Each point is reached from the start by the listed moves, each made 0, 1 or 2 times, or once backwards (-1), plus a little noise. Is the number of moves made odd or even? Then give how often each move was made.

Moves:
(1): [ 41 -39   4]
(2): [26 18 35]
Start: [-37 -14 -32]
Points:
[ 30 -32   7] => even (1, 1)
[100 -57  47] => even (2, 2)
[  2 -54 -29] => odd (1, 0)

Moves:
(1): [ 24   4 -19  -2  16   4  -8  17  18]
(2): [ 22  19   5 -25   5   6  -5  -3   3]
(3): [-5  0  2 -9 13 15 -5 -7  3]
(4): [ 2 20  1  2 -1 10 -9 -8 -4]
(5): [  0 -17   2   9   1 -20 -10  -7   1]
(6): [ 19  -1  13  10  -3  23   7 -19   3]
(7): [ -3   7   3  11  16 -10  15  13  24]
(8): [13  9 -1  0 27  1  7  9 -7]
(9): [ -1   7 -14   7   8 -14  21  -7   6]
Start: [  3  -3  -2  -2  12 -11   5   8  -7]
Points:
[-18 -51  23  59 -48 -15  58 -44  -9] => even (-1, -1, -1, -1, 0, 2, 0, -1, 1)
[ 56  52  -7  46 121  61  39 -16  26] => even (1, -1, 2, 2, 0, 2, 1, 2, 1)
[ 15  25  35  22   5  98  -8 -37 -16] => even (0, -1, 1, 2, -1, 2, 0, 0, -1)
[ 90  47 -40 -65  71  27 -43 -15  23] => even (2, 2, 2, 1, 1, 0, -1, 0, 1)
